Every row gives one point. Two turns around zero, p and q, are shown by what they do to some points. Where does a point land after both, in the order given? Backwards means that the second turn is done in reverse. Each puzzle has new turns, and all numbers are rounded.

Turn p:
[ 1.73 -1.77 -2.23] => [ 3.05  1.33 -0.24]
[ 0.76  1.32 -0.82] => [-0.47  1.65 -0.20]
[-0.82 -0.82  2.66] => [-0.78 -2.40  1.43]
[-1.67  1.27  0.39] => [-1.80 -0.58 -0.99]
Turn q:
[ 0.95  0.63 -0.09] => [ 1.03  0.42 -0.28]
[ 0.52  0.70 -0.41] => [ 0.63  0.34 -0.64]
[0.68 0.70 3.53] => [0.51 2.39 2.73]
[-0.78 -3.65 -1.75] => [-1.10 -3.96  0.29]
[-0.89 -0.25 -1.78] => [-0.79 -1.08 -1.50]
[-0.49  1.87  0.50] => [-0.29  1.88 -0.60]
Where do these land?
p, then q: [ 1.67 -0.64  1.14] => [0.46 1.11 1.75]
q, then p backwards: [ 0.20 -1.08 -0.41] => [-0.54 -0.73  0.74]
q, then p backwards: [-3.84  0.42  0.12] => [-1.26  3.55  0.86]
q, then p: [ 1.97  1.30 -0.84] => [0.81 2.29 0.63]

Turn p:
[-0.36  2.06 -3.24 -0.54  1.86  2.36] => [ 1.59  2.94 -0.59 -0.37 -3.25 -1.40]
[-1.76 -0.97  0.51  0.97  0.19 -2.39] => [-1.41 -2.66 -0.97 -0.94 -0.20  0.23]
[-2.09 -1.86  0.72  0.61 -2.36 -1.57] => [-0.37 -3.83  0.06  1.13  0.12  0.81]
[-0.26 -1.07  1.72 -0.91  0.35 -0.59] => [-0.30 -0.97  1.18 -1.19  0.99  0.80]
[ 0.32 -2.73  2.11  0.07 -1.06 -0.01] => [ 0.87 -1.88  0.65 -0.02  2.41  1.62]
[ 2.63 -0.34 -0.53 -0.40 -0.19 -0.85] => [ 0.12  0.70 -0.10  0.21  2.10 -1.81]
[-0.30  2.17 -0.47 -0.94 -0.28  0.15] => [-0.97  1.15  0.97  0.68 -1.39 -0.66]
[ 1.82  2.75 -0.82  1.13  1.49  2.90] => [ 0.47  4.56 -1.21  0.50 -0.79  0.40]
Turn q:
[-0.52 -2.65  2.46 -2.03  0.48  1.92] => [-1.23 -0.71  0.12 -1.19  2.99 -3.00]
[ 1.12  2.16  1.08  0.34 -0.66  1.33] => [ 0.44  1.53  1.02  2.28 -0.08 -0.79]
[-0.90  1.55 -1.77 -0.06 -0.63 -2.14] => [-0.76  0.86 -0.49 -0.44 -2.25  2.12]
[1.21 1.78 0.36 1.35 1.57 1.07] => [ 2.08  0.64 -0.73  2.03 -0.42 -0.80]
[-0.08  1.05 -2.31 -1.28 -0.34  0.96] => [-0.49  1.68 -0.99  0.46  1.00  1.97]
[-0.53  0.12 -2.00  2.00 -2.88 -0.22] => [-0.85 -1.27  1.48  1.33 -0.65  3.15]
[ 1.80 -2.45  2.27  0.19  0.76 -0.78] => [ 1.66 -1.29  1.52 -1.89  0.54 -2.24]
[-2.11 -1.57 -0.08 -0.50  1.70 -2.14] => [-0.86 -1.44 -1.93 -2.57 -1.15 -0.44]
Where do these land?
q, then p: [ 0.72  1.66  1.84 -0.94 -2.94 -2.37] => [-2.75 -0.61  2.35  1.72 -0.12  2.32]
p, then q: [ 1.69 -1.22 -2.81  0.91 -0.89 -1.03] => [ 2.19 -0.65 -0.30 -1.85 -1.63  1.88]
q, then p backwards: [-0.55 -0.69  1.89  1.59  0.10  0.19] => [-0.73 -0.54 -1.23 -0.92 -1.33 -1.41]
p, then q: [-1.32 -0.95 -1.26  0.05  0.18 -1.02] => [-0.27 -0.58  0.96 -1.67  0.57  0.93]
q, then p: [-2.38  1.51  0.59 -1.92 -1.49  2.37] => [-1.60 -0.82 -1.77 -0.76 -3.41  1.12]
q, then p: [ 0.32 -2.10  0.23 -0.44  2.40  0.45] => [ 0.71 -0.02  0.18 -1.80  0.75 -2.53]
p, then q: [ 1.52  1.79 -0.48  0.75  2.64  1.41] => [-0.55  3.20 -0.75  1.26 -1.09  1.19]
